Every row gives one point. The ring and each string are closed loops that go straight from each point to the next, and from the last back to the first. Before rounding, they use only three directions, however many columns there are. How many times does the string pass through the ring? Passing back the other way cancels.

Ring (7 x 3)
[[ 0.14  0.07  0.32]
 [-0.44  0.14  0.40]
 [-0.30  0.22  0.05]
 [ 0.29  0.25 -0.45]
 [ 0.61  0.08 -0.62]
 [ 0.66 -0.17 -0.43]
 [ 0.53 -0.13 -0.07]]
String (29 x 3)
[[-0.29  0.08 -0.01]
 [-0.47  0.18 -0.03]
 [-0.20  0.11 -0.09]
 [ 0.10  0.09 -0.11]
 [ 0.32  0.37 -0.32]
 [ 0.54  0.51 -0.66]
 [ 0.47  0.20 -0.70]
 [ 0.48  0.02 -0.65]
 [ 0.88  0.00 -0.93]
 [ 0.84  0.03 -0.67]
 [ 0.51  0.06 -0.31]
 [ 0.40 -0.11 -0.28]
 [ 0.44 -0.30 -0.32]
 [ 0.38 -0.07 -0.20]
 [ 0.56  0.07 -0.25]
 [ 0.91 -0.17 -0.46]
 [ 0.79 -0.49 -0.52]
 [ 0.51 -0.27 -0.38]
 [ 0.30 -0.10 -0.23]
 [ 0.47  0.06 -0.31]
 [ 0.88  0.09 -0.74]
 [ 0.81  0.15 -0.82]
 [ 0.49  0.22 -0.43]
 [ 0.20  0.08 -0.15]
 [ 0.04  0.06 -0.25]
 [-0.06  0.26 -0.32]
 [-0.12  0.41 -0.24]
 [ 0.11  0.35 -0.14]
 [ 0.04  0.16 -0.07]]
Times through: 0

Ring (6 x 6)
[[-0.24 -0.16 -0.56 -0.05  0.32 -0.05]
 [-0.14  0.62 -0.78  0.58  0.34 -0.15]
 [-0.03  0.51 -0.24  0.43 -0.08 -0.21]
 [ 0.01  0.07  0.29 -0.12 -0.46 -0.25]
 [-0.08 -0.20  0.16 -0.46 -0.32 -0.20]
 [-0.19 -0.43 -0.11 -0.49 -0.03 -0.11]]
String (25 x 6)
[[-0.11  1.41 -1.30  1.13  0.59 -0.22]
 [-0.04  0.43 -0.26  0.54 -0.01 -0.17]
 [-0.09 -0.08 -0.01 -0.02 -0.14 -0.14]
 [-0.06  0.11 -0.05  0.08 -0.16 -0.18]
 [-0.02  0.56 -0.22  0.23 -0.15 -0.26]
 [ 0.08  0.36  0.37 -0.03 -0.60 -0.33]
 [ 0.04 -0.12  0.56 -0.33 -0.64 -0.26]
 [-0.06 -0.34  0.33 -0.30 -0.38 -0.16]
 [-0.08  0.02 -0.03 -0.15 -0.19 -0.19]
 [-0.05  0.20 -0.03 -0.25 -0.27 -0.27]
 [ 0.00  0.05  0.32 -0.51 -0.55 -0.31]
 [ 0.00 -0.36  0.61 -0.52 -0.64 -0.23]
 [-0.09 -0.11  0.01 -0.12 -0.17 -0.16]
 [-0.07  0.32 -0.21  0.04 -0.11 -0.23]
 [ 0.06  0.45  0.20  0.11 -0.47 -0.31]
 [ 0.07  0.28  0.33  0.20 -0.49 -0.26]
 [ 0.00  0.06  0.22  0.18 -0.33 -0.18]
 [-0.08  0.27 -0.26  0.21 -0.02 -0.18]
 [-0.10  1.07 -0.97  0.75  0.37 -0.23]
 [-0.14  1.38 -1.38  1.10  0.66 -0.21]
 [-0.14  0.31 -0.56  0.50  0.26 -0.10]
 [-0.13  0.03 -0.26  0.13  0.05 -0.12]
 [-0.14  0.41 -0.60  0.28  0.21 -0.16]
 [-0.14  0.42 -0.61  0.34  0.23 -0.15]
 [-0.14  0.81 -0.93  0.62  0.41 -0.18]]
Times through: 5

Ring (10 x 9)
[[-0.05  0.12  0.75  0.40  0.66 -0.30  0.33 -0.12 -0.31]
 [-0.18  0.18  0.73  0.41  0.55 -0.19 -0.18 -0.27 -0.51]
 [-0.18  0.15  0.42  0.27  0.30  0.01 -0.58 -0.38 -0.49]
 [-0.14  0.18  0.02  0.06  0.02  0.29 -0.75 -0.37 -0.29]
 [-0.09  0.27 -0.28 -0.11 -0.16  0.54 -0.59 -0.21  0.02]
 [ 0.03  0.24 -0.43 -0.21 -0.18  0.57 -0.20 -0.07  0.29]
 [ 0.23  0.02 -0.46 -0.24 -0.03  0.35  0.36  0.02  0.48]
 [ 0.34 -0.13 -0.33 -0.18  0.14  0.11  0.67  0.02  0.48]
 [ 0.29 -0.16  0.13  0.06  0.45 -0.21  0.83 -0.01  0.23]
 [ 0.12 -0.02  0.51  0.26  0.61 -0.31  0.65 -0.05 -0.05]]
String (22 x 9)
[[-0.06 -0.02  0.33  0.22  0.32 -0.10 -0.45 -0.41 -0.43]
 [-0.16  0.03  0.29  0.23  0.21  0.00 -0.89 -0.54 -0.59]
 [-0.01  0.04  0.06  0.07  0.15  0.11 -0.34 -0.30 -0.18]
 [-0.15  0.30  0.17  0.12  0.15  0.26 -0.33 -0.17 -0.16]
 [-0.25  0.40 -0.14 -0.02 -0.18  0.59 -0.96 -0.29 -0.20]
 [-0.08  0.22 -0.48 -0.20 -0.31  0.64 -0.83 -0.30  0.02]
 [ 0.07  0.05 -0.33 -0.14 -0.07  0.35 -0.28 -0.22  0.12]
 [ 0.15 -0.03 -0.42 -0.19 -0.08  0.33 -0.14 -0.20  0.21]
 [ 0.15  0.15 -0.75 -0.38 -0.32  0.67 -0.06 -0.02  0.53]
 [ 0.03  0.37 -0.40 -0.22 -0.14  0.63  0.17  0.14  0.49]
 [ 0.11  0.13 -0.19 -0.10  0.08  0.29  0.26  0.00  0.29]
 [ 0.26  0.02 -0.34 -0.19  0.09  0.25  0.64  0.10  0.53]
 [ 0.61 -0.42 -0.56 -0.32  0.18 -0.04  1.19  0.07  0.77]
 [ 0.40 -0.32 -0.19 -0.10  0.28 -0.13  0.70 -0.10  0.34]
 [ 0.09  0.04  0.11  0.07  0.28  0.03  0.23 -0.11  0.05]
 [ 0.10  0.06  0.38  0.19  0.51 -0.15  0.65  0.01  0.06]
 [ 0.00  0.16  0.43  0.23  0.46 -0.08  0.37 -0.04 -0.06]
 [ 0.06  0.03  0.32  0.18  0.42 -0.11  0.25 -0.14 -0.09]
 [ 0.04 -0.05  0.63  0.34  0.64 -0.37  0.31 -0.20 -0.30]
 [-0.27  0.29  1.20  0.65  0.85 -0.41  0.08 -0.18 -0.67]
 [-0.30  0.39  0.88  0.48  0.57 -0.11 -0.18 -0.17 -0.53]
 [-0.03  0.11  0.23  0.15  0.28  0.04 -0.07 -0.19 -0.15]]
Times through: 0
String (26 x 9)
[[-0.27  0.31 -0.04  0.05 -0.12  0.47 -1.18 -0.44 -0.40]
 [-0.23  0.32  0.18  0.14  0.09  0.30 -0.70 -0.29 -0.33]
 [-0.27  0.23  0.29  0.22  0.12  0.19 -1.03 -0.48 -0.58]
 [-0.24  0.30  0.46  0.28  0.29  0.10 -0.54 -0.29 -0.45]
 [-0.37  0.41  0.85  0.49  0.49 -0.05 -0.56 -0.29 -0.69]
 [-0.30  0.27  1.06  0.59  0.70 -0.31 -0.28 -0.30 -0.74]
 [-0.32  0.41  1.21  0.64  0.81 -0.31  0.09 -0.11 -0.63]
 [-0.05  0.18  0.36  0.20  0.37  0.01  0.11 -0.11 -0.12]
 [-0.08  0.25  0.63  0.33  0.56 -0.12  0.38 -0.01 -0.16]
 [ 0.12  0.01  0.71  0.35  0.77 -0.43  0.94  0.04 -0.04]
 [ 0.35 -0.29  0.43  0.21  0.73 -0.53  1.16  0.00  0.14]
 [ 0.35 -0.24  0.45  0.21  0.76 -0.51  1.32  0.08  0.21]
 [ 0.33 -0.25  0.32  0.15  0.64 -0.42  1.06  0.00  0.18]
 [ 0.32 -0.28  0.23  0.12  0.55 -0.37  0.81 -0.10  0.11]
 [ 0.17 -0.11  0.21  0.12  0.41 -0.17  0.40 -0.14  0.01]
 [-0.05  0.20  0.50  0.27  0.49 -0.08  0.31 -0.05 -0.13]
 [-0.20  0.34  1.07  0.56  0.81 -0.32  0.40 -0.02 -0.42]
 [-0.28  0.33  1.21  0.65  0.84 -0.38  0.11 -0.15 -0.65]
 [-0.40  0.46  1.14  0.62  0.69 -0.19 -0.29 -0.21 -0.73]
 [-0.32  0.20  0.90  0.53  0.55 -0.24 -0.73 -0.48 -0.87]
 [-0.06 -0.07  0.26  0.20  0.26 -0.09 -0.66 -0.51 -0.50]
 [ 0.01  0.05  0.09  0.08  0.20  0.09 -0.17 -0.24 -0.11]
 [-0.12  0.24  0.17  0.12  0.17  0.21 -0.31 -0.20 -0.17]
 [-0.31  0.39  0.03  0.08 -0.10  0.50 -1.15 -0.39 -0.40]
 [-0.16  0.18 -0.18 -0.03 -0.15  0.43 -1.04 -0.44 -0.29]
 [-0.04  0.01 -0.28 -0.07 -0.14  0.34 -0.92 -0.48 -0.23]]
Times through: 2

Ring (9 x 12)
[[-0.20  0.34 -0.27  0.48 -0.43 -0.06 -0.19 -0.65 -0.80  0.14 -0.17 -0.30]
 [-0.05  0.22 -0.07  0.62 -0.42 -0.34 -0.36 -0.30 -0.34 -0.06  0.02 -0.07]
 [-0.02  0.15  0.16  0.69 -0.32 -0.46 -0.46  0.21  0.11 -0.15  0.19  0.11]
 [-0.04  0.00  0.38  0.52 -0.07 -0.37 -0.42  0.71  0.50 -0.08  0.22  0.20]
 [-0.03 -0.18  0.47  0.21  0.14 -0.21 -0.26  0.84  0.62  0.06  0.11  0.18]
 [-0.01 -0.36  0.47 -0.17  0.33  0.03 -0.03  0.74  0.54  0.26 -0.09  0.07]
 [-0.10 -0.30  0.26 -0.35  0.32  0.28  0.14  0.31  0.08  0.45 -0.31 -0.15]
 [-0.27  0.01 -0.03 -0.15  0.08  0.37  0.13 -0.17 -0.50  0.48 -0.37 -0.35]
 [-0.34  0.34 -0.29  0.26 -0.28  0.22 -0.04 -0.62 -0.93  0.34 -0.31 -0.43]]
String (30 x 12)
[[ 0.21 -0.33  0.45  0.19  0.04 -0.41 -0.28  0.57  0.64 -0.06  0.10  0.25]
 [-0.03  0.00  0.55  0.68 -0.05 -0.53 -0.57  1.11  0.87 -0.21  0.40  0.37]
 [-0.22  0.18  0.57  0.83 -0.04 -0.44 -0.63  1.35  0.88 -0.19  0.48  0.36]
 [ 0.06 -0.32  0.68  0.19  0.25 -0.32 -0.32  1.23  1.04 -0.01  0.22  0.35]
 [ 0.12 -0.39  0.43 -0.10  0.22 -0.13 -0.08  0.55  0.51  0.16 -0.07  0.11]
 [ 0.16 -0.51  0.49 -0.25  0.32 -0.08 -0.01  0.62  0.61  0.21 -0.12  0.12]
 [ 0.14 -0.63  0.63 -0.43  0.52  0.03  0.06  0.92  0.84  0.30 -0.13  0.16]
 [-0.02 -0.48  0.56 -0.39  0.50  0.17  0.08  0.91  0.66  0.38 -0.16  0.06]
 [ 0.08 -0.68  0.56 -0.70  0.63  0.29  0.25  0.77  0.62  0.50 -0.32  0.00]
 [-0.03 -0.52  0.41 -0.61  0.52  0.35  0.25  0.53  0.32  0.53 -0.36 -0.11]
 [-0.32 -0.04  0.17 -0.17  0.25  0.40  0.09  0.33 -0.13  0.49 -0.28 -0.25]
 [-0.28  0.09  0.07  0.08  0.03  0.21 -0.04  0.11 -0.26  0.35 -0.20 -0.22]
 [-0.09 -0.13  0.11 -0.09  0.08  0.13  0.03  0.01 -0.16  0.32 -0.25 -0.17]
 [-0.06 -0.28  0.05 -0.43  0.20  0.33  0.24 -0.22 -0.34  0.51 -0.46 -0.30]
 [-0.51  0.30 -0.31 -0.07 -0.05  0.60  0.19 -0.57 -1.08  0.62 -0.50 -0.60]
 [-0.58  0.55 -0.35  0.34 -0.27  0.41 -0.04 -0.53 -1.10  0.44 -0.31 -0.54]
 [-0.65  0.73 -0.45  0.54 -0.41  0.37 -0.12 -0.66 -1.28  0.39 -0.26 -0.57]
 [-0.37  0.39 -0.16  0.46 -0.28  0.09 -0.19 -0.25 -0.64  0.23 -0.13 -0.30]
 [-0.01 -0.10 -0.01 -0.01 -0.08  0.02  0.00 -0.34 -0.36  0.26 -0.28 -0.21]
 [-0.03  0.03 -0.21  0.08 -0.25  0.03  0.01 -0.76 -0.74  0.26 -0.35 -0.32]
 [-0.25  0.49 -0.48  0.57 -0.60 -0.03 -0.19 -1.08 -1.21  0.15 -0.25 -0.44]
 [-0.33  0.62 -0.41  0.82 -0.65 -0.14 -0.34 -0.79 -1.04  0.05 -0.08 -0.34]
 [-0.30  0.44 -0.14  0.67 -0.40 -0.12 -0.33 -0.23 -0.54  0.07  0.00 -0.19]
 [ 0.05 -0.10  0.08  0.15 -0.12 -0.16 -0.13 -0.13 -0.12  0.12 -0.14 -0.07]
 [ 0.18 -0.17  0.09  0.19 -0.18 -0.31 -0.17 -0.23 -0.07  0.03 -0.11 -0.01]
 [ 0.10  0.09  0.04  0.63 -0.42 -0.52 -0.41 -0.19 -0.10 -0.17  0.09  0.06]
 [-0.18  0.49  0.00  1.08 -0.57 -0.54 -0.63  0.06 -0.16 -0.26  0.30  0.07]
 [-0.32  0.62  0.03  1.21 -0.57 -0.49 -0.70  0.27 -0.11 -0.25  0.37  0.07]
 [-0.20  0.27  0.11  0.65 -0.27 -0.25 -0.40  0.25 -0.04 -0.02  0.13  0.00]
 [ 0.04 -0.12  0.23  0.22 -0.05 -0.22 -0.21  0.24  0.18  0.06 -0.01  0.05]]
Times through: 4
